Each row is a point. To make a cloud, some directions were put in groups of two or more. Within a group, all points are equally far from the middle, so they leave a hole (a ring in 2 directions, a hollow ball in 3). The other directions are filled evenly. Then the cloud was stretched, turned, moved and blurred a little. How many holes are there, and how many directions does each take, smallest first?
In the rows, 128 means zero.

Cloud (19 x 3)
[[113 177 150]
 [116 145  69]
 [ 82 144 131]
 [150 170 139]
 [120 129 159]
 [ 80 151 125]
 [164  91  82]
 [163 135 144]
 [143 131 157]
 [ 88 125 135]
 [ 84 169 128]
 [102 181 142]
 [146 173 141]
 [153 156 147]
 [ 95 130  83]
 [ 93 138  85]
 [114 117 154]
 [141 141  68]
 [158 171 121]]
Holes: 1 (3)

Cloud (19 x 3)
[[155  76 168]
 [130 137  92]
 [188 135  91]
 [151 116  91]
 [135  97 139]
 [181 131 114]
 [160 148 134]
 [ 88 154 158]
 [134 146 123]
 [131 152 141]
 [117 153 163]
 [135 174  96]
 [187 112 102]
 [158  82 134]
 [125 116  84]
 [152 100  70]
 [120 106 119]
 [139 184  81]
 [ 93 126 142]]
Holes: 0

Cloud (30 x 4)
[[173 113  65 132]
 [153 128  73 118]
 [117  89  98 185]
 [ 94  89  79 100]
 [103 133 157 120]
 [147 134 133 128]
 [137 116  90 107]
 [ 61 129 107  98]
 [109 150  65 107]
 [142 149 149 124]
 [107 104 110  90]
 [ 86 119 128 147]
 [161  70 117  92]
 [105  94 130 118]
 [106 147 128  87]
 [162  87 106 111]
 [155 104  84 110]
 [129 114 123  88]
 [124 146 164  97]
 [ 95  85  91 136]
 [127 124  94 130]
 [ 57 130 126  89]
 [107 150 125  88]
 [ 76 160  76 131]
 [149 100  64 134]
 [ 86 112  59 178]
 [124 140 144 119]
 [121 108 123 116]
 [133  82 154 149]
 [145 127 132  92]]
Holes: 0

Cloud (29 x 4)
[[119 116 149 184]
 [141 141 138  97]
 [103  81 155 167]
 [136 107 172 175]
 [123  77 169 152]
 [153 136 120  91]
 [114  70 168 126]
 [ 94 107  92 113]
 [142  90 163 152]
 [138 103 115 169]
 [ 88  94 147 115]
 [107 111  78  94]
 [155 128 177 159]
 [128  88 174 168]
 [ 94  80 104 138]
 [ 83 103 134 134]
 [169 139 107 134]
 [152  97 112  95]
 [ 96  87  70 128]
 [124  81 173 102]
 [125 152  91 117]
 [128  95  95  83]
 [159 128 168 153]
 [105  93 107 168]
 [105  75 128 114]
 [161 137 151 108]
 [125 152 136 122]
 [158 110 170 110]
 [160 109 170 115]]
Holes: 1 (3)

Cloud (30 x 4)
[[112 107 158 132]
 [121 160 164 106]
 [106 168 152 108]
 [ 91 142 161 155]
 [163 134 129 123]
 [ 96 186 131 153]
 [156 164 140 165]
 [150 149  91 168]
 [130 189 139 159]
 [130 163 178 154]
 [ 84 158 139 162]
 [ 96 164  95 162]
 [155 138 165 164]
 [123 178 169 141]
 [136 152  90 117]
 [147 166 137 181]
 [130 125 180 151]
 [126 191 141 138]
 [118 145 168 108]
 [ 94 169 142 117]
 [135 133 168 181]
 [104 184 152 130]
 [109 118 113 189]
 [123 183 155 124]
 [133 161  81 153]
 [164 145 123 167]
 [ 93 119 111 160]
 [163 158 125 153]
 [129 188 150 150]
 [141  91 136 144]]
Holes: 1 (4)

Cloud (54 x 6)
[[123 128 160 134  74 114]
 [ 95 169 104 132  77 166]
 [ 97 142 102 132  95 175]
 [161 161  60 151  89 111]
 [134 142 131 123 178 107]
 [163 124 130 137  97  76]
 [134 184 174 157 107  95]
 [120 115 108 129 119  84]
 [159 115  72 125 137  87]
 [162 134 136 133 177 118]
 [111  72 167 159 126 119]
 [114 149  80 135  77 110]
 [123 105 131  73 146 121]
 [189 129 143 119 126  70]
 [124  87 105 111 128  87]
 [158 197  95 127 121 125]
 [159 133 141  82 160 102]
 [170  97 166 103 140 114]
 [104 166  88 143 137 122]
 [ 67 106 181 139 147 123]
 [167 124 104 147 167 107]
 [146 100  79  96 138  87]
 [149 118 156 111 124 143]
 [100 178 123 145 150 139]
 [ 80 131  77 152  97 148]
 [140 115 130 158  92  88]
 [115 161 102 134  69 118]
 [123 150 152 171  88 107]
 [ 98 153 124 173 108 138]
 [141 131 118  97  88  90]
 [134 135  66 102 160 109]
 [171  85 121 107  99  93]
 [196 176 164 169 129 118]
 [140  98 148 115 176 109]
 [ 97 163 101 161 116 158]
 [173 128 121 121 115 153]
 [115 114 124 158 105  97]
 [188 143  58 118 119  92]
 [127 144 114 134  83  95]
 [163 119 130 126 119  69]
 [133 154 138 176  93 108]
 [129 137  51 137 116 105]
 [174 125 164 119 127 135]
 [141  98 111 120  90  88]
 [154 188  69 150 103 135]
 [189 176  93 130 131 115]
 [193 154 139 131  95 100]
 [149 151 156  87 159 122]
 [ 74 128  96 141 114 122]
 [126 101 133 119 163 136]
 [150 170  94 119 154 143]
 [158 151  76 119  90  93]
 [ 68 131 122 151 118 136]
 [108 118  81 167 121 140]]
Holes: 1 (4)

Cloud (51 x 6)
[[128 101 130 155  90 153]
 [108 127  96 175 140 169]
 [107 121 130 133  72 118]
 [103 137 159 161 137 115]
 [103 171 152 112 109 132]
 [126 156  98 124 129 159]
 [ 85 133 113 135 158  92]
 [141 102 133 107 166 148]
 [109 178 145  92 147 115]
 [134 133 133  65 162  92]
 [134  83 132  81 107  86]
 [203 121 120 117  96 108]
 [163 188 119 143 156 158]
 [168 133 160 145 151 128]
 [135 145 153  71 116  88]
 [184 171 125 125 178 137]
 [149 155 168 109  88  96]
 [152 111 129 157 129 171]
 [ 82 133 136  90 142 120]
 [148 177 171 111 129 137]
 [176 192 127 152 154 108]
 [173 182 152 171 137 149]
 [184 121  99 159 135 159]
 [187 115 108 115 168 143]
 [128 111 110 172 124 175]
 [139 156 141 170  89 163]
 [160 134 110 126  73 127]
 [132 111 157  95 141  73]
 [114 103  97  89 127 133]
 [143 206 148 144 172 103]
 [157  77 119 129  95 108]
 [148  84 111 148  90 142]
 [144 170 148  98 129 144]
 [ 94 197 150 154 170 134]
 [143 116  91 111  92 128]
 [140 133 108 146  81 107]
 [101 163  96 166 165 146]
 [182 122 147 125 142  84]
 [103 156 149 166  96 152]
 [156 106 126 143 123 173]
 [138 149 127  83 127  70]
 [144 120 113 116 158  69]
 [148 110 158 120 102 142]
 [129 111 154  88 154  78]
 [ 92 157 155 130 172 145]
 [168 188 134 173 161 152]
 [133 184 129 169  94 141]
 [110 155 123 124 194  92]
 [138 162 161 135  92 151]
 [150 122 137  60 135  89]
 [197 139 104 106 151 107]]
Holes: 1 (6)
